Each row is a point. Any point is a mix of the corners, with weights that add up to 1. It lies inside the corners' shape when no weight is negative. Say inside or outside, and name the corners with a negative weight.
In the rows, 128 means zero.

Corners:
(1): [176  77]
(2): [149 156]
(3): [ 91 146]
Points:
[144 151] => inside
[148  87] => outside (2)
[196  70] => outside (3)
[ 85 158] => outside (1)

Corners:
(1): [183 139  80  83  97 156 156 120 193]
(2): [ 99 137 149 103 109  54  58 206 172]
(3): [157 115 202 107 137  82  92 189 140]
(4): [198  87  79  76 148 104  83  44  64]
(5): [104 125  55 148 220  77 181 124 215]
(6): [150  93 124 112  80 140 191 159  99]
(7): [117  74  94 101 172 170 129 117 134]
(8): [136 162 126 194 136  93  50 144 109]
(9): [222  97  80 143 105 124  64 153  88]
(10): [ 93  20 104 171  93 162 191 113 238]
Points:
[175 109 100 129  90 129  98 120 194] => outside (5, 6, 7)
[169 111 103 116 111 123 113 147 137] => inside
[148  97  95 110 144 123 131 115 127] => inside
[135 117 123 166 106 106 127 163 185] => outside (4, 7)
[136 118  86 130 156 106 148 134 172] => inside
[141 110 101 105 132 132 125 135 158] => inside

Corners:
(1): [182 120 101 148 163 166 125 144 122  96 150 132 139 118 146  95 146 149
 151  80]
(2): [116 104 120 159 151 147 138 105 133  97 137 140 125  98 102 134 113 151
 168 120]
(3): [120 106 141 132 157 154 126 147 109 151 156  89 102  99 133 145 154 159
  94 145]
(4): [151 220 120 123 152 143 151 136 137 129 139 101 132 140 124 107  48 160
 144  95]
(5): [ 99 220 107 135 159 138 107 104 153  85 126  98 109 135 115 141 149 164
 135 122]
(6): [159 151 112 163 160 116 149 108 163 155 106 106 118 119 134 130 147 150
 125  90]
(7): [153 102 136 158 146 181  58 152 136 154 139 130 146 109 122 140 142 151
 135 134]
(8): [110  97  83  63 119 153 112  99 159 149 126  84 123 112 109 116 146 158
 125 103]
(9): [129 133  98 145 155 166 132 114 149 160 142 121 125 116  98  66 127 163
 141 114]
(10): [107 124 110 110 156 143 140 157 131 127  75 116  45  95 118 116 141 163
 153 100]
(11): [162 138 108 138  67  77 121 142 106 121 142 107  91 137 136 123 141 133
 144 130]
(12): [103 129 109 118 102 184 149 111 114 135 157 153 122 130 110 134 146 162
 154  89]
(13): [196 107 137  99 142 173 133 144 137 131  98 114 108 138 102  96 142 149
 106 116]
(14): [113 110 159  97 112  75  91  93 110 145 147 144  95 108 125 114 137 137
 155 109]
(15): [105 115 173 162 130 169  28  90 105  93 150 100  60 111 107 145 143  52
 150 106]
(16): [142 221  97  42 135 111 111 119 109 137 138 135 129  99 106 127 138  33
  97 112]
(17): [109 128 103 147 149 141 109  98  95 122 109 146 129  94 103 131 117 167
 109  90]
(18): [ 96 106 129 151 128 111  41  97 199 143 157 154 100  92 125 138 132 147
  76 109]
(19): [ 96 115 166 158  34  21 147 122 140 140 110 119 131  95 170  83 148 123
 126 104]
(20): [101 107 110 154 127 177 153 108 100 151 129 126 107 132 212 138 142 143
 120 170]
(21): [ 96 131  98 129 138 157 122 139 134 105 154 101 127 249 118 135 100 147
 150 114]
Points:
[125 121 108 126 109 138 118 138 128 148 141 109 103 125 144 121 135 121
 128 113] => outside (2, 5, 13, 14, 17)
[113 116 120 132 130 141 108 114 131 132 130 123 109 120 115 129 142 141
 133 118] => outside (1, 4)
[135 146  94 127 143 148 161 134 135 134 130 119 131 131 137 114 127 168
 123 113] => outside (7, 14, 15)
[124 123 122 151 138 144 123 121 136 127 131 116 113 128 130 122 128 165
 137 112] => outside (16)
[128 145 119 116 118 155  99 142 146 139 150 107 105 142 137 109 132 130
 121 122] => outside (2, 6, 14, 17)
[133 146 103 122 136 138 132 126 137 136 128 123 126 122 126 118 131 147
 118 116] => outside (14, 15)
